Rows are points. A path goes straight from each point to the next, and from the last back to the first. The post is the endless flat space through its rows: a point in 2 columns, a line in 3, a plane in 4, and so on, so that a path can go around it. Count how often the path circles the post. Going back the other way cancels.

Post (1 x 2):
[[-0.4 -7.1]]
Path (8 x 2):
[[  5.6 -19.9]
 [ 22.7 -13.1]
 [ 10.2  -5.8]
 [  7.2 -20.8]
 [ -4.8 -15.9]
 [ -9.9  -8.5]
 [-19.0   6.1]
 [-18.0 -25.3]]
Times around: 0

Post (5 x 6):
[[  2.6 -10.2  -1.0 -56.8  -0.2   2.2]
 [  4.3 -14.4  24.7 -10.7 -21.6   6.7]
 [ -6.3   2.1 -20.9  15.4   8.0  -1.0]
 [ -4.1  -7.4  -9.9  19.4 -21.0 -21.5]
 [  0.2  -6.5  16.4   5.6 -10.6 -25.6]]
Path (24 x 6):
[[ 10.4  -6.0  -6.5 -11.2  -6.4 -26.3]
 [  7.5  15.5  10.1   4.3 -31.0  -8.8]
 [-13.6   8.7  24.0 -25.1 -16.1 -15.6]
 [-17.0   2.5   1.3 -15.7   2.5 -21.3]
 [ -8.2 -11.7   8.9  11.6  -4.7  20.1]
 [  5.5 -34.5   7.5  -8.0 -12.9 -15.3]
 [ 18.8 -15.5  -7.3 -18.2  -5.1  -5.0]
 [ 21.3   0.9   8.9 -15.4 -18.7 -15.0]
 [  5.6  15.2   7.3 -30.2 -17.4  -5.5]
 [-20.1   5.7   5.6 -20.0 -10.9 -14.6]
 [ -8.1  -2.8   6.7 -17.5 -12.6   3.8]
 [  0.6   3.3  12.3  -5.2 -10.2 -11.8]
 [  0.7   0.3   2.4  -8.3 -15.6  -4.9]
 [-14.4  -2.0  -6.7  -9.7 -31.1 -18.8]
 [-16.5  -7.2  21.7 -14.9 -11.4 -20.5]
 [ -7.4 -20.4  -5.6  -2.4 -21.6  -0.5]
 [  3.0 -10.3  -6.1   6.7   3.3 -13.0]
 [  8.8  -6.1  -1.0   6.2   2.8 -13.8]
 [ 22.8   8.4  23.7  -8.4 -28.5 -17.8]
 [ -3.0   8.7   5.4 -23.7 -10.1   2.3]
 [-18.8   6.8 -14.9  -5.2   3.1  -2.7]
 [-17.5 -22.2   3.4 -18.2 -32.1   2.3]
 [ -7.0 -21.6  -7.4  -1.9  -2.2  -8.6]
 [  6.5 -14.4  -4.4  -0.6   1.5 -12.2]]
Times around: 3

Post (8 x 9):
[[  2.2  -6.9  30.1   5.2  29.0 -32.4  -2.5  33.1  11.3]
 [  2.7   1.4 -27.5   7.3   3.3  -9.9  12.8  -0.7  -3.1]
 [  6.4  -6.5  12.6 -13.3  10.1  -2.1 -16.7  -9.5 -28.5]
 [  7.1   1.3   1.6   2.4  21.1  10.7   6.5  19.0 -22.8]
 [  5.9  -1.3  -6.3  26.1  15.0   6.0  -9.9  -7.2 -15.8]
 [ -9.2  -1.7 -17.5  32.5 -67.2 -10.7  18.1  24.0  30.7]
 [ 12.6  -8.4   1.7   6.3  23.8  16.6  17.6 -25.0 -11.5]
 [ -1.1   6.2 -20.3   2.7  10.5  21.9 -11.7   0.8   8.3]]
Path (15 x 9):
[[-15.5 -20.4  -3.2   4.0  -3.0  -8.3   5.3   5.6   8.5]
 [-11.2  -0.4   1.1  -8.4   0.2 -15.8   3.1 -14.7 -15.5]
 [ -1.8   6.6  15.2 -15.0  -1.4  10.1   5.5   4.8   4.3]
 [ 17.6  15.1 -17.5  -1.9 -13.7  21.0 -19.3  -0.4 -20.1]
 [ 28.0  -8.3 -11.7  20.7  -3.3   2.5  15.3   1.1  -5.1]
 [  1.2 -10.1 -21.7   9.2  -6.1  -5.0  22.3  -5.1  24.2]
 [-11.5  -0.4 -22.2  -0.2   3.5  -2.5 -15.0   6.7  -9.6]
 [ -4.6   4.1  14.5  12.6   1.8  15.7   9.0  -0.5 -16.4]
 [-10.8 -21.9  16.0 -11.3   2.7  16.2  -6.3 -12.1 -22.1]
 [  3.9 -22.6  10.2  13.2   1.3  -1.1  13.8   1.9  21.3]
 [ 12.6  -8.1 -20.9   5.2   0.9 -18.2   5.9  22.4   6.6]
 [ 17.6  19.4   3.4   8.0  -0.5   5.6  -0.7  20.9  -7.0]
 [ 10.5  22.2  -6.9   9.5   2.2  -6.4  15.1   6.0   8.7]
 [ 20.6   2.6  -3.4  15.8  10.0   9.6 -11.6  -7.8 -19.2]
 [ 10.6 -13.1 -11.9  -2.1  -5.4   6.9   2.5   7.8  19.9]]
Times around: 1

Post (13 x 14):
[[-22.1  -3.5  13.4 -14.3 -17.2  14.5 -28.0   1.4  15.6  -9.9   1.7  -0.9
  -17.9  19.4]
 [  4.3   4.4   2.1  12.0  -8.1  14.1 -20.3  38.1  -8.0 -23.1 -11.0   0.7
    3.8  10.4]
 [ -0.1  -3.8 -13.3  -2.9   4.9  -6.7  -1.3 -13.0   6.1   4.7  -3.2   3.3
  -29.5   9.5]
 [  8.2 -13.9  -7.9   5.2  -2.4  -4.5 -24.1  -3.9   4.7  -9.8 -14.2  24.6
  -15.9  -6.0]
 [  8.1 -21.4  -6.0  18.9   5.8   2.7  26.2  -6.8 -25.4 -18.3  15.8  -2.0
  -20.4 -18.0]
 [ -1.0   7.6  -1.2 -25.8   7.1  -8.3  14.3   8.3  13.1   4.4  -7.8  21.7
  -18.7 -15.0]
 [ -6.3 -11.3  -7.5  -7.5  17.0 -20.0  16.1 -14.7 -13.8  12.2  25.3  13.6
   22.8 -17.5]
 [-13.0  10.5   2.8  10.0  13.6   3.7   3.2  -5.8  14.5  -6.4 -27.0   4.9
   -1.6   3.8]
 [-16.5   4.2  29.3  16.1  20.5   9.3  11.9  16.2  -3.1  20.3 -20.2 -11.9
   23.1   9.2]
 [ 12.8   6.6  -8.1  -6.7 -12.0   5.8  -5.7   2.2 -41.4 -22.9   8.4  -0.7
  -23.2 -24.4]
 [ -3.5   7.9   0.0  17.2   1.5  20.5 -32.0   9.1  11.2   3.9  -5.8  20.4
    0.5   8.3]
 [-15.5  -1.8  12.8 -13.8 -25.3  -8.0   5.6  -3.1  12.6  12.1  22.4 -27.8
   16.9 -17.1]
 [-18.0  13.7   2.0  -1.1 -27.6  -6.1  -9.2  -9.2   5.4  13.2  -9.4  16.7
  -17.8  15.2]]
Path:
[[-23.7  13.7  -2.0 -13.6  -6.9   3.7  -4.3  23.2  33.9 -12.6 -20.7  -3.4
   -5.6  23.5]
 [ -9.8  21.7  15.2  10.3 -16.5  12.5   1.4  11.7   2.7  19.8 -19.6  -0.5
   12.2 -37.8]
 [ -3.3 -12.6   1.6  -1.5 -10.5  -0.7   7.2 -28.3  22.4   6.1 -13.4 -23.4
  -11.3  17.7]
 [  7.0 -12.0   5.4  -4.9  26.8  11.2  -8.8  -6.5   5.2 -10.6 -23.3   3.2
  -11.6   2.8]
 [  1.0  -2.3 -11.8  -0.9  -4.9   5.0  -3.4  -1.8  -0.5   9.7  -6.1  23.3
    1.6 -22.6]
 [ -2.0   2.1   3.2  34.4 -10.0  22.2  -4.9  23.8  -7.8   3.7  -7.0  11.1
    7.5 -10.2]
 [ 11.4  19.3 -11.6  29.6 -21.3   6.4  14.8  25.5 -29.0   6.9 -17.1  22.2
   20.0   9.1]
 [-10.3  11.4  19.2  14.9  -0.2   1.5  13.1  -8.4 -14.8  12.2  15.7  12.0
   18.9   3.1]
 [ -5.9  11.1   2.9   3.2 -10.5  -3.7 -13.7 -11.0  -2.0   2.4 -11.4 -10.6
  -16.2  -3.2]
 [-19.3   8.5   2.7 -16.0  12.7  -6.0   2.8  -4.9   0.7   5.2  -4.8  27.1
   -5.7  -8.4]
 [-11.1   4.7 -24.3   7.9   9.6  17.8 -12.8  -5.6  22.9   2.6  -4.6   5.2
   12.7   7.5]
 [ -4.2  -5.1   5.0  -3.1  13.1  14.5  -7.3  21.4   7.8 -14.6 -28.1   0.6
   20.3  21.0]]
Times around: 1
